Each row is a point. The last column is the point's height on a tilted bowl or saddle (a function of degree 2), plus a little noise. Count its main directions that bend up, bend down and stay straight.
(in the rows, 128 means zero)

Points:
array([[168, 116,  89, 126],
       [170, 142, 131, 133],
       [105, 118,  28,  84],
       [161, 141, 167, 127],
       [115, 183, 119, 133],
       [185, 132, 145, 119],
       [198, 109,  84,  91],
       [ 54,  80,  89,  94],
       [126, 130, 143, 152],
       [171,  87, 158, 113],
       [162, 127,  74, 123],
       [146, 177, 129, 132],
       [179,  77, 106, 105],
       [115, 153,  77, 134],
       [176, 116, 163, 119],
       [234,  50, 146,   7],
       [115, 148, 177, 132],
       [155,  70, 136, 119]])
Directions: 0 up, 3 down, 0 straight

Points:
array([[100, 108,  68, 142,  92],
       [ 34, 148, 113, 125, 182],
       [ 77, 167, 189, 180, 187],
       [159,  83,  38, 160, 101],
       [ 78, 118, 161, 159, 111],
       [122, 190, 172,  95,  75],
       [141, 144, 225, 157, 164],
       [125, 103,  71, 147,  85],
       [174, 151,  92,  95,  95],
       [130, 134,  77, 203, 128],
       [107, 135, 178, 153, 122],
       [108, 104, 119, 114,  87],
       [170,  47, 114, 147,  42],
       [148, 119, 166, 155, 103],
       [ 60,  62, 148, 105,  75],
       [154,  94, 106, 110,  92],
       [174,  64, 142, 142,  76],
       [149, 128, 132, 132,  91],
       [ 72, 112,  32, 136, 141],
       [ 94, 150,  90,  66, 134],
       [ 81, 191, 163, 163, 164]])
Directions: 3 up, 1 down, 0 straight

Points:
array([[155,  76,  52,  77,  85,  39, 228],
       [ 90, 189, 215,  59,  84, 102, 174],
       [130, 138, 154, 121, 124, 211, 175],
       [121, 134, 154, 125,  50, 115, 160],
       [124, 126, 150, 139, 132,  65, 173],
       [ 38, 139, 209,  70,  70, 187, 142],
       [196, 181, 126, 114, 165, 123, 154],
       [ 99, 155,  98, 116, 117, 198, 163],
       [142, 148, 163,  88, 143, 126, 159],
       [139, 210, 145, 158, 132, 107, 160],
       [148, 110,  97, 150, 112, 118, 146],
       [118,  90, 121, 101, 149, 141, 150],
       [134,  81,  45,  82,  73, 168, 205],
       [ 50, 217,  26, 100, 202, 107, 180],
       [ 62, 208, 117, 105,  90, 157, 160],
       [111,  99, 111,  86, 151, 172, 135],
       [172, 107, 126, 120, 152, 112, 153],
       [ 70,  93, 128, 103, 175, 138, 164],
       [105,  98,  73, 103, 169, 172, 152],
       [ 88, 247, 131, 192, 163, 187, 188],
       [ 98, 120,  69, 141, 193, 153, 158],
       [117,  50, 194, 156, 129,  82, 193],
       [ 86, 145, 144, 122, 149, 145, 161],
       [123,  65,  93, 111,  92, 117, 173],
       [139, 115, 188, 162,  77, 132, 173],
       [ 89, 105, 133, 120,  72, 110, 161],
       [122, 103, 128, 202,  92, 136, 135],
       [190,  19, 101, 175,  94, 193, 170],
       [ 96,  89, 166,  72, 172, 179, 127],
       [126, 130, 195, 137, 153, 105, 202],
       [132,  87, 159, 114, 140, 171, 153],
       [180, 123, 165, 160, 122, 120, 160],
       [ 79,  96,  87,   7, 116, 140, 111],
       [141,  96, 130,  99, 106, 133, 148],
       [172,  87, 105, 135,  78, 156, 163],
       [ 85, 160, 139, 207, 169, 151, 152],
       [121,  94, 198, 155,  73,  74, 171],
       [132, 139, 128, 161, 191, 149, 158],
       [145,  73, 159,  58, 152, 148, 124],
       [120, 159, 164, 154, 149, 151, 178],
       [ 63, 130,  93, 153, 113, 124, 161],
       [134, 179,  90, 100, 127, 126, 146],
       [ 89,  94, 106,  92,  33, 164, 181],
       [137, 200, 176,  93, 152, 158, 183],
       [132, 143, 147, 111, 134,  65, 175]])
Directions: 2 up, 1 down, 3 straight

Points:
array([[181, 163, 182, 131, 131, 131, 143, 169, 106],
       [137, 147, 164, 158,  51,  98,  55,  96,  76],
       [114, 125, 147, 140, 135,  78, 150,  72, 124],
       [ 77,  95,  60, 131,  69,  99, 142, 100, 138],
       [121, 132, 142, 131, 152, 189, 177, 201,  68],
       [192, 105,  97, 151, 108, 159, 105, 183,  98],
       [130,  82, 125, 162, 185, 116, 134,  86, 122],
       [136, 130,  90, 129, 180, 154, 213, 147,  81],
       [182, 141, 156, 100, 101,  89, 168, 141, 101],
       [109,  54, 156, 167, 100, 133, 111, 105, 111],
       [138,  41, 141, 127, 118, 222, 165,  96,  47],
       [104,  81,  80,  91, 189, 106, 208,  61,  65],
       [202,  54, 107, 146, 176, 181, 157, 190,  56],
       [ 54, 188,  74, 115,  98, 135, 137, 148, 108],
       [182, 163, 101, 141, 124, 197, 165, 192,  76],
       [ 95,  87, 101,  40,  64, 116, 124, 153, 111],
       [224, 141,  85, 152, 105, 202,  91, 202,  68],
       [182, 124, 151, 138, 119, 127, 121,  81, 107],
       [ 75, 152, 243, 158,  89, 201, 114, 143,  62],
       [ 49, 148, 104, 154,  83, 181,  70, 137, 114],
       [ 94,  85, 192,  93,  98, 176, 166, 191,  62],
       [121, 185, 155, 192,  90, 103, 184, 116, 100],
       [178, 110, 165, 107,  70,  75, 144,  62,  62],
       [111,  85,  88, 146, 121, 174,  79,  41,  94],
       [134, 125, 107, 118,  70, 150, 141, 127, 121],
       [114, 147, 137, 140,  88,  84, 112, 119, 123],
       [157,  79, 191, 153, 136,  77, 103, 120,  89],
       [140, 128,  94, 131, 108, 185, 224, 126,  60],
       [109, 154, 176, 189,  89,  54, 137, 108,  99],
       [173, 116, 122, 117, 148, 137, 180,  76, 101],
       [140, 138,  96, 147,  98, 137, 222, 117,  85],
       [125,  86, 153, 105, 101, 137, 151,  50,  96],
       [111, 113, 191, 126, 134, 143, 160, 144, 114],
       [ 75, 135, 103, 174,  49, 129, 178,  57, 102],
       [143,  67, 133, 105,  51,  94, 102, 107,  96],
       [ 58, 121,  89,  84, 115, 119, 209, 186,  53],
       [122, 113, 112, 100,  73, 107, 123, 175, 113],
       [176, 169, 126, 137,  88, 130, 139, 100, 115],
       [ 95, 105, 127, 156, 119,  72, 124, 168, 115],
       [147, 167, 160, 151, 122, 121, 102, 129, 117],
       [121, 161, 146,  97, 110, 174, 142, 241,  49],
       [114, 143, 149, 144,  93, 139, 111, 167, 110],
       [ 41,  70, 127, 108,  79,  72,  63,  26, 105],
       [ 92, 198, 145, 121, 116, 114, 199, 130,  92],
       [ 62,  74, 175, 156, 149, 204, 102, 139,  90],
       [191, 121, 126,  93, 142, 172, 118, 161, 108],
       [135, 158,  57,  72, 166, 137, 158, 105,  93],
       [209, 144, 132,  95, 153, 106, 117, 151, 112],
       [114, 145, 142, 137,  70, 135, 156, 221,  58],
       [ 48, 249, 139, 164, 108, 112, 185, 164,  40],
       [ 82, 170, 134, 113, 129, 171, 163, 171,  95],
       [129, 111, 131, 190, 114, 102,  56,  90, 102],
       [138,  84, 155,  93,  70,  68, 147, 100,  85],
       [185, 142, 120,  89,  48,  45,  58, 132,  67],
       [144,  84,  70, 123, 197, 142, 142, 124,  95],
       [215,  98, 133, 120, 110, 113,  92, 160,  96],
       [ 58, 118, 146, 188, 181, 139, 157, 109, 132],
       [ 92, 106, 143, 174, 140, 105, 188, 124, 127],
       [119,  98, 160,  89, 154, 112, 104,  70, 111],
       [162,  85, 125, 124, 115, 109, 116, 148, 116],
       [204, 157, 154, 163,  89, 145, 153,  81,  88],
       [168, 132, 165, 225, 131,  99, 154,  93, 117]])
Directions: 0 up, 5 down, 3 straight

Points:
array([[116, 132, 119, 146, 126, 122, 127,  80, 123],
       [174, 131, 134, 108,  89, 152, 216, 222,  76],
       [139, 143,  82, 152, 107, 106, 160, 159, 160],
       [165,  58, 167, 102, 142, 112,  94, 134, 144],
       [150, 115, 165, 101, 198, 232,  93, 129, 143],
       [154, 233,  70, 135, 161,  73, 111, 197, 209],
       [104, 114, 155, 175, 179, 178, 110, 143, 138],
       [ 65, 117, 180, 149, 133,  44, 128,  85, 106],
       [163, 119, 101,  86, 144, 107, 135,  99, 135],
       [152, 100, 133, 128, 113, 154, 128,  61, 128],
       [158, 126, 116, 141,  58, 133, 135, 177, 158],
       [ 77, 125, 177, 121, 151,  75, 134, 216, 132],
       [109, 105, 137, 156, 129, 199, 184, 111, 143],
       [141, 138, 153,  48, 123, 173, 146, 110, 134],
       [ 95, 145,  43, 101, 163, 168, 134, 152, 168],
       [ 84, 195, 132, 131, 132, 108, 126, 142, 136],
       [122,  46, 186, 138, 138, 166, 126, 167, 160],
       [ 97, 142, 141,  94, 182, 138, 136, 111, 146],
       [163, 183, 147, 186, 164,  95,  95, 117, 149],
       [166, 112, 137, 122,  69,  60, 140, 182, 163],
       [127, 104, 168, 133, 159, 112, 154,  80, 139],
       [131, 138, 133,  63,  96, 202, 131, 121, 141],
       [ 85, 172, 117, 114, 112, 190, 170, 127, 151],
       [107,  91,  73, 151, 101, 115, 128, 152, 161],
       [151, 113,  79,  90,  56,  85,  66,  85, 142],
       [119, 112, 118, 151, 104, 135, 109, 128, 141],
       [158, 147,  77, 121, 129, 188, 156, 125, 133],
       [111, 143, 131,  69, 131, 115, 160,  86, 146],
       [125, 181, 168,  81, 174, 166, 151, 124, 147],
       [ 71, 166, 172, 152, 120, 117, 146, 205, 115],
       [103, 101, 105, 232, 168, 175, 166, 188, 146],
       [159, 249,  66, 186, 110, 190,  78, 143, 249],
       [117,  34, 105, 143,  69,  61, 168, 174, 234],
       [168,  88, 189, 153, 125,  59, 199, 144, 210],
       [160,  75, 155, 131,  61,  99, 126, 197, 177],
       [110,  77, 128, 102, 139,  89,  80, 156, 129],
       [121, 115, 108, 134, 143, 154, 153,  90, 130],
       [152, 136,  57, 170, 147, 150, 114, 179, 161],
       [204, 119, 136, 144, 167, 207,  75, 136, 131],
       [142, 126, 125,  82, 188, 155, 202, 112, 155],
       [128,  79, 143, 178, 219, 237, 168,  91, 102],
       [165, 137, 160, 117, 113, 132,  27, 116, 144],
       [177, 133, 205, 106,  97, 101, 127,  57, 139],
       [128, 104, 151, 147, 131, 193, 149, 167, 132],
       [160, 169,  32, 143,  92, 139, 185, 110, 184],
       [ 36, 115, 150, 178, 113,  86, 159, 158, 139],
       [168, 127,  29, 151,  86,  87,  86, 129, 186],
       [120, 168, 144, 151,  96, 226, 129,  98, 171],
       [195, 140,  94, 159,  76, 125, 110, 118, 167],
       [ 81, 147, 133, 179, 189, 139,  39, 160, 161],
       [138, 160, 127, 140,  82, 170, 149, 182, 128],
       [116, 157, 114, 149,  85, 179, 118, 124, 161],
       [168, 132, 179,  68, 174, 197, 143, 177, 116],
       [109,  78,  99, 141, 194, 134,  88, 124, 105],
       [168, 107, 158,  73,  68, 193,  78,  98, 157],
       [154,  96, 110,  44, 158, 111, 193, 183, 155],
       [149,  81, 194,  94, 188, 155, 138, 117, 156],
       [134, 107, 177, 137,  93, 105, 164, 148, 152],
       [187, 161,  60, 136, 126, 132, 140,  80, 141],
       [117, 128,  76, 161,  52,  79, 118,  85, 168],
       [112, 106, 100,  97, 130, 175, 157, 124, 141],
       [151, 124, 102, 141, 123, 121, 120, 108, 133],
       [197,  33, 110, 147, 211, 131, 151, 137, 146],
       [135,  62, 145, 163, 160, 178, 112, 146, 132],
       [121, 205,  71,  90, 158,  92,  89, 114, 172],
       [228, 197,  69,  76, 215, 198, 126,  98, 148],
       [ 69, 145,  68, 140, 129,  93, 138, 137, 156]])
Directions: 4 up, 2 down, 2 straight

Points:
array([[149, 111, 172, 112, 124, 113, 109, 119, 149],
       [119,  52,  80,  93, 177, 136, 192, 116, 200],
       [150, 118, 149,  85, 152, 146,  81, 127, 150],
       [107, 123, 106, 124, 109, 140,  50, 138, 130],
       [146, 150, 132, 160, 139,  81, 127, 142, 137],
       [126, 173, 126, 162, 174, 163, 161, 161, 162],
       [ 85, 145, 182, 177, 179, 143,  74,  87, 158],
       [134, 115, 132, 167, 148,  99, 156, 131, 142],
       [ 98, 117, 189,  97,  92, 124, 124, 179, 142],
       [120, 146, 114,  96, 152, 111, 153, 163, 133],
       [146, 103, 165, 151, 144, 152, 126, 115, 137],
       [143, 101, 191, 105, 178, 202, 130, 144, 159],
       [155, 119, 136,  80, 141, 103, 160,  90, 157],
       [161, 161, 176,  78, 160, 134,  87, 107, 160],
       [124, 150,  93, 129, 146, 132, 135, 136, 134],
       [130, 120, 129, 109, 121,  90, 141, 147, 131],
       [ 99, 126,  85, 104, 118, 122, 131,  76, 146],
       [ 78, 110, 117, 131, 143, 126, 135,  65, 136],
       [179, 103, 147, 130, 117, 194,  80, 135, 139],
       [119, 103, 149, 131, 110, 128, 154, 166, 145],
       [ 97,  93, 115, 121, 137,  67,  90, 126, 112],
       [138, 117, 161, 140, 113, 129, 155, 123, 136],
       [145,  81,  87, 169,  83, 159, 117,  60, 146],
       [113,  79, 151,  32, 113, 122, 120,  77, 191],
       [163, 161, 115, 154, 119, 123, 154, 126, 144],
       [110, 155, 118, 135, 102, 136, 129, 130, 128],
       [126, 108,  83, 127, 112, 119,  95,  95, 136],
       [ 94, 118, 138, 122, 108,  46, 123, 156,  96],
       [ 97, 130, 249, 168, 138, 116, 122, 120, 147],
       [116, 174, 132, 208, 126, 189,  96, 122, 162],
       [124, 150,  90, 129, 112, 117,  52, 119, 109],
       [136, 129, 122, 109,  96, 172,  94, 134, 128],
       [110, 105, 114, 126, 137,  99, 152,  75, 146],
       [102, 148, 144,  93, 145, 105, 110, 116, 121],
       [ 99, 189, 111, 128, 101, 135, 189, 151, 144],
       [100, 110, 106,  68, 140, 116, 134, 112, 143],
       [141,  93, 120, 140, 101, 118, 213, 166, 185],
       [154, 168,  90,  98, 148, 131, 108, 159, 122],
       [ 86, 132,  88,  59, 117, 140, 155, 142, 140],
       [132,  89,  68, 124, 112, 121, 128, 166, 158],
       [127, 174, 125, 147, 126, 108, 173, 141, 145],
       [161, 178, 115, 123, 168, 189, 137, 145, 147],
       [ 84, 136,  94, 136, 179, 107, 171, 145, 136],
       [132, 129, 136, 120, 145, 125,  93, 146, 130],
       [120, 125, 167, 122, 114, 141,  79, 128, 145],
       [144, 199, 146, 119, 108, 161, 180, 124, 128],
       [170,  95, 149, 183,  52, 157, 111, 124, 171],
       [168,  88, 118, 183, 116, 154, 144, 161, 166],
       [147,  94, 141, 189, 104, 111, 150, 116, 158],
       [137, 115, 108, 126, 117, 153, 140, 122, 131],
       [154, 142, 153,  96, 155, 110, 138,  67, 158],
       [115, 143,  88, 171,  99, 164,  96,  92, 140],
       [113, 162, 207, 135,  95, 180, 162, 206, 166],
       [100, 113, 136, 112, 153, 130, 105, 184, 134],
       [ 69,  86, 105, 161, 120, 168, 122, 110, 143],
       [ 89, 189, 146, 164, 104, 114, 152,  80, 152],
       [106, 137, 123, 130, 175, 146, 161, 123, 131],
       [148,  36, 110, 110,  66, 136, 147, 207, 249],
       [170,  77,  70, 135, 105,  69, 136,  99, 176],
       [145, 179, 101, 120, 150, 105, 154, 105, 149],
       [104, 143,  89, 142, 117,  78,  75, 122, 104],
       [117, 116, 134, 142,  91, 152,  97, 160, 148],
       [117, 156, 144, 127, 154, 176,  86, 131, 143],
       [135,  86, 132,  92, 177,  95,  40, 125, 149],
       [152, 121,  60, 157,  97, 101, 127, 141, 145],
       [132,  83, 149, 155,  63, 152, 139, 124, 164],
       [111, 118, 144, 137, 131, 115, 130, 105, 129],
       [158, 166,  91, 104, 154,  43,  90, 134,  90],
       [128, 175, 120, 132, 158, 123, 124, 110, 138],
       [131,  94, 124, 138,  82, 121,  66, 138, 149]])
Directions: 5 up, 2 down, 1 straight
